Rows are points. Each copy is the shape, with its points in the same order, turned, moved and blurred by noise. Is it also mirrored, or only turned?
In the rows, zero is written as 128.

Shape (6 x 3)
[[158 116 146]
 [173  94 128]
 [165 124 162]
 [ 56 159 124]
 [ 99 179 124]
 [184 108 100]]
Copy 1 (6 x 3)
[[147 105 144]
 [169 114 169]
 [150  81 138]
 [ 66 155  89]
 [107 139  76]
 [187 136 156]]
Copy 1 is: mirrored
Copy 2 (6 x 3)
[[125 107 108]
 [155 107  76]
 [110  90 103]
 [106 187 173]
 [ 80 183 129]
 [153 131  53]]
Copy 2 is: mirrored
Copy 3 (6 x 3)
[[150 117 149]
 [192 105 126]
 [153 108 164]
 [ 67 177  84]
 [101 188 118]
 [194 137 118]]
Copy 3 is: only turned
Copy 4 (6 x 3)
[[150 118 142]
 [174  91 137]
 [157 129 158]
 [ 61 154  93]
 [ 63 147 132]
 [149  63 144]]
Copy 4 is: mirrored

Shape (9 x 6)
[[136 155 159 157 127 121]
 [ 95  85  32 158  88 123]
 [120 128 173 173 114 125]
 [155  61 105  87 108 128]
 [113 133 143 150 172 125]
 [ 87 173 136 144 108 120]
 [125  62 120  98  73  69]
 [134 158  99 167 116 112]
 [115 183 149 188 159  99]]
Copy 1 (9 x 6)
[[118 140 149 188 123 153]
 [103  30  40 158 118 147]
 [ 96 121 158 177 113 180]
 [136  97  96  75 125 133]
 [ 79 138 131 177 130 116]
 [115 125 115 208  74 147]
 [142  51 128  93  79 131]
 [134  97 108 205 126 142]
 [ 99 127 155 238 127 125]]
Copy 1 is: only turned
Copy 2 (9 x 6)
[[161 133 149 124 124 156]
 [ 69  85 140 219 124  93]
 [161 108 168 133 130 169]
 [109  88  96 149 202 104]
 [138 106 150  95 106 122]
 [110 135 149 133  98 178]
 [ 84 120 157 163 223 124]
 [133 143 140 166 101 128]
 [158 148 178 112  74 144]]
Copy 2 is: mirrored

Shape (15 x 9)
[[119 130 118 170 123 167 105  67 209]
 [ 55 129 181 196 135 148 100 111  88]
 [100 151 125  88 145  59  99 117 169]
 [150 121 126 101  88 181 104 158 150]
 [116 106  71 131 128 114  88  43  86]
 [ 92 126 153 137 148 108 141 117 140]
 [153 109  95 132 128 107 200  84 164]
 [136 125 134 122 107  97  95 109 113]
 [114 132  89 146 132 137 119 140 185]
 [106 139 147  79 132 145  72 114 149]
 [109  98  59 101  81  94 189 147 179]
 [118 119 124 122 170  61 148 193 118]
 [ 97 143  82 114 160 117 126 106 134]
 [124 159  93 131  70 140 164 127 179]
 [128 155  80 151  87  68 165  88 138]]
Copy 1 (15 x 9)
[[120 125  75 236  96 166 149 151 146]
 [ 85 183 177 149 129 185 161 187 137]
 [145 187  95 141 106 110  88 111 191]
 [146  99  67 120 104 125 132 203 103]
 [120 161  84 158  99 207 115  74  86]
 [104 179 113 149 147 121 137 149 157]
 [120 133  51 172 160  82 163  75 123]
 [123 148 112 120  90 134 124 120 129]
 [168 160  69 190 124 111 128 172 128]
 [134 138  99 133 109 164  76 176 159]
 [154 185  15 135 154  61 159 127 114]
 [149 210 139 128 164  55 100 143 126]
 [161 187  86 160 154 152 115 117 128]
 [166 137  50 165 113 100 199 156 144]
 [152 178  84 152 104 101 186  80 126]]
Copy 1 is: only turned
Copy 2 (15 x 9)
[[113 213 159 184 150 107 111  54 117]
 [113 157 157 159 163 153 120 159  11]
 [126 126 168 147 186  58  98 144 167]
 [149 175 112 148 114 169 144 134 170]
 [ 95  78 141 142 155 135 105  54 103]
 [116 153 166 168 173  97 155 146 106]
 [ 94 145 130 167 147  68 197  75 157]
 [140 112 140 136 131 105 120 131 124]
 [116 185 118 183 179 108 122 114 154]
 [148 153 178 132 152 156 107 133 164]
 [ 55 147 105 213 150  89 160 136 196]
 [142 119 107 170 209  76 162 189 128]
 [ 95 125 134 146 208 107 123 110 143]
 [ 78 199  98 164 131  96 140 124 166]
 [ 55 126 112 153 136  44 129 111 139]]
Copy 2 is: only turned
Copy 3 (15 x 9)
[[ 76  41 106 119 140 163 133  77 159]
 [ 52 157 130 114 173 162 161  88  67]
 [106 106 157 136  45  95 132 109 127]
 [125  91 149 147 152 171 120 180 157]
 [106  87  59 121 117 103  83 117  65]
 [ 94 138 140 110 123 110 149  97 133]
 [115 105  69 104 126  77 128 115 203]
 [ 87 130 121 135  99 130  97 144 117]
 [104  70 131 162 135 116 158 117 155]
 [128  92 167 115  97 166 119 129 106]
 [102  72 117 127 123  41 158 184 186]
 [123 173 162 177 115  57 148 123 145]
 [134  94 109 132 106  96 151 107 110]
 [ 92  75  98 129 119 129 178 167 185]
 [ 69 109  55 133  81  84 153 146 155]]
Copy 3 is: mirrored

Shape (17 x 11)
[[109 153 130 140  77 117  95  47 101 125 136]
 [ 82 110  97 105 168 159 162 144 111 104 126]
 [149 166  97 158  85 153 148 154 104  81 107]
 [130 170 173 130 195 144  90 137 124 114 140]
 [125 170 125 100  86 146 127 128  91 147 138]
 [139 153 124 112 141  75  98 135 109 145  99]
 [135  97  90 119 118 137 103 144 155 121 149]
 [ 70 148 154 129  93 129 209 127 201 158 151]
 [107 131 105 128  87 135 108  32 120 122 122]
 [148 172 120 103 100 148 125 115 112 128 113]
 [153 143 175 115 241 106  97 119  99 130 148]
 [144 169 104 133 128  65  89 145 114 159 121]
 [120 130 117 130 115 157 119 114 112 160 113]
 [ 99 155 122 127  79 157  89 150  99 156  92]
 [136 171 101 144 139 127 103 136 103 160 140]
 [148  83 125 200 107 158 116 137 149 158  75]
 [116   7 106 145  98 156  83 142  90 157 138]]
Copy 1 (17 x 11)
[[155 100 128  77 156 111 158  75  76  78  93]
 [117 103 140 152 181 149 110 182 124 135 102]
 [189 156 148 151 100 148 132 144 119  92  86]
 [121 111 116  66 108 187  95 132 106 160 135]
 [139 104 169 103 119 143 179 119 125 111  82]
 [162  99 169  64 119 118 140 160 108 120 153]
 [126 100 128 129 118  77 107 136 142 128 112]
 [ 61 178 110 148 157 106 213 139 105 139 123]
 [153 113 122  78 187  90 142  94  94  79  74]
 [155 129 156  85 125 138 159 128 135 109  82]
 [128  93 151  48 147 186  75 125 112 179 182]
 [155 103 186  70  92  99 137 148  83 122 151]
 [157 104 137 102 144 113 154 132 110 150  82]
 [168  80 130 103 100 125 183 155 101 128  67]
 [143 110 179  94 106 125 125 127  85 148 103]
 [209 130  86 134 122  72 143 139 103 185 106]
 [179  16 111 169 151  61 125 116 134 167 106]]
Copy 1 is: mirrored
Copy 2 (17 x 11)
[[177 151 118 127  88 103 108 107 162 125 160]
 [ 79 130  96 109 179 103 160 122 134 127  82]
 [131 106 111 117  94  74 149 176 146  93  83]
 [ 71 140 147  98 109 141 152 155  80 140 153]
 [160 106  98 108 115 134 111 160 138 127 114]
 [117 124 173 170 125 123  91 150 107 137 109]
 [155 127 144 149 154 135 177 117 126  91 113]
 [167 185 153  66 160 148 178 164 208 177  74]
 [178 164 105 139 126  96 121  98 153 130 160]
 [163 136 118 110 117 102 119 170 118 113 125]
 [ 61 139 163 135 100 149 156 132  46 195 149]
 [122 130 172 186 113 133 107 173 132 132 128]
 [142 161 118 125 124 136 128 131 114 113  94]
 [139 140 116 110 103 146  78 148 141  74  97]
 [126 142 115 164 102 147 130 177 117 130 123]
 [150 191 151 133  83 129 162 112 118  61  57]
 [149 114 112 161 115 177 152  37 126  64  74]]
Copy 2 is: only turned
